Each row is a point. The points of each table are mixes of a few directions, plus a little noise. Count the directions of each table, and those that both share. Where both have some left over, give the other angles between the two spaces (their principal angles), to ten degrees, smallest first.

First (5 x 2):
[[ 16 -51]
 [ 18 -56]
 [ -1   2]
 [ -6  18]
 [-28  86]]
Second (5 x 2):
[[ 11 -33]
 [-17  52]
 [-22  68]
 [  6 -19]
 [ 22 -69]]
Directions: first 1, second 1, shared 1

First (7 x 4):
[[ 34  51  28 -93]
 [-18 -40 -56  56]
 [ 20  -8 -82  -7]
 [ 11   0   6  39]
 [ 11  13  19  -2]
 [-68 -22  72  -9]
 [ 10   7  13  16]]
Second, 6 rows:
[[-61  95 -27  22]
 [-22  35 -10   8]
 [ 38 -58  15 -13]
 [ 60 -93  26 -21]
 [-18  29  -8   7]
 [  4  -7   2  -2]]
Directions: first 3, second 1, shared 0; angles 90

First:
[[  3  51 -18   5  24 -21  31 -24  30]
 [-51  -9 -10 -13  12  -1  28  11  10]
 [-23 -24 -16  -4 -60  46 -28  10 -28]
 [-23 -39  22 -13  34 -17  12  25   1]
 [ 95  20  27  23   8 -19 -38 -21  -8]
 [  8 -34  33  -5  43 -27   2  20  -1]
 [-14 -10  -9  -2 -28  22 -10   4 -12]
 [  5  46 -31   8 -30  16   1 -26   8]]
Second (10 x 9):
[[ 73  19  18  17   3 -14 -28 -17  -6]
 [-36  11 -20  -5  -3   6  22  -1  11]
 [-28   8 -25  -3 -29  23   4  -2  -1]
 [-17 -19   3  -5  -2   5  -1  12  -6]
 [ 79 -24  60  10  61 -50 -22   9  -5]
 [-66 -21 -24 -15 -33  32  10  16  -7]
 [-27  14 -13  -5  14  -7  27  -3  17]
 [ 70   2  34  13  28 -28 -22  -6  -4]
 [-79 -12 -29 -16 -20  25  27  13   5]
 [ 31  24  -7  10 -19   8 -16 -18  -2]]
Directions: first 3, second 3, shared 3

First (10 x 12):
[[ 95  53 -52 -28  14  29   8  22  12 -14  11  -5]
 [-80 -56  35  13 -15 -10  14 -22 -24  14   2   3]
 [ 71  41 -37 -18  12  19   2  17  12 -11   6  -3]
 [-54 -38  23   9 -11  -7  10 -16 -17   9   2   2]
 [-64 -51  24   6 -14  -1  22 -20 -26  12   7   1]
 [ 35  66  14  29  17 -45 -77  25  61 -12 -38   3]
 [ 88  46 -49 -28  13  30  11  20   8 -13  12  -4]
 [ 38  28 -16  -5   7   3 -10  11  14  -7  -2  -1]
 [-64 -53  23   4 -14   1  24 -21 -28  12   9   2]
 [-65 -37  34  18 -10 -19  -4 -15  -9  10  -6   3]]
Second, 9 rows:
[[-34   8  61  19 -42 -30 -19   5   3  13 -22  19]
 [ 11   9 -42  14  24  54  -8  -4 -21 -28  23  -8]
 [ -8  -4  49  42   1 -10  12  -1 -11  32 -16   1]
 [-83 -29 -38  40  49  14 -72 -26   5 -52  11 -13]
 [-11  10   8 -49 -65  -6   0   7  -1 -13   6  22]
 [ 50  17   8 -20 -13  -7  30  14   3  22  -5   3]
 [-16 -72  -5  17  66 -11  61 -25 -16  44   4 -31]
 [ 23  30  14 -60 -61 -40  -5  21  30   1 -13  22]
 [ 66  31 -53  -1  43  35   0   9   5 -17  12 -15]]
Directions: first 2, second 5, shared 2

First:
[[ 39 -64   4 -44 -31  58 -37 -43 -32 -25  16  68  14 -25  22 -14   2  53
   -9  27]
 [ -3   2  26 -17   9   1 -10 -21  -6 -16  15   1   0  15  34  -4 -24 -17
   12 -10]
 [-19  25 -19  28  34 -46  45  45   1  48 -19 -63  -5 -11 -38  21  -3   2
   20   3]
 [-30  11 -19  46  87 -20  17  33  45  40   7 -29  26  13   8 -15  -1 -18
   14 -31]
 [-19  23  -4  36  14 -29  13  32  30  11  -5 -23  -2  11 -16   7   8 -22
   -2 -20]
 [  1  40 -31 -26  -9  22  18  -5  -7 -17 -37  -2  -6  24  -2 -17  23 -11
   -5   9]
 [ 26 -40  17  -2 -63  40 -69 -64 -16  -2  42  59  -8 -36  -5 -16   5   2
  -51  20]
 [ -5  28   0 -23   9  -5  15 -15 -24   8  -9 -28 -11   7   6  -3 -15 -16
   13   9]
 [ 30 -54  10  -9 -54  42 -47 -24   2 -36  19  74   8 -16   6  -6  18  31
  -30   8]
 [-20  12   0  31  37 -41  27  37  15  30  -2 -43   2  -2 -14  17 -10  -6
   19 -13]
 [  1  19  17 -19 -34 -23  26  27  -8 -40 -26 -14 -17  21  -1  29  -4   2
   19  -3]]
Second, 10 rows:
[[  4 -23 -23  26  10  26   2  -9  11   1 -32  29  -4 -14 -12  -6  15  27
    1  22]
 [  3  -4  42 -30 -35 -10  53 -32 -10 -13   0   1   9 -22 -10  -3 -27 -21
   21  -9]
 [  7  10  33  25  -1  -9 -16  17  19  45  19  17  20 -14  -7   4  17 -54
  -18 -68]
 [  8  -9 -10  75  13  24 -38   3  22  39 -42  45 -20 -21 -23  12  36  -7
  -18 -10]
 [ -8   3 -14  -7   8 -12 -27  15   0 -13  31 -22  -1  22  15   0  -5  14
  -11  11]
 [ -5  15  44 -18 -28 -35  -2  -3  -7  -4  44 -25   2   3   6   9 -25 -38
   -4 -26]
 [ -6 -20 -21 -80   0   1  61 -13 -14 -57  22 -26  32  13  19 -31 -30  50
   27  41]
 [ -8 -11  38  11 -36 -30 -17 -14   8 -13  47  -8  -8  -9  -4   9 -25 -17
  -14  -3]
 [ 11  45 -23 -14  49  14  -6  47  -7  48 -24  -5  23  22  15  -3  39 -29
    1 -54]
 [ -6  -6 -66  13  20  30 -13 -13 -21 -34 -66  -4 -53  19   1   8   5  74
   14  95]]
Directions: first 6, second 5, shared 2; angles 50, 60, 90
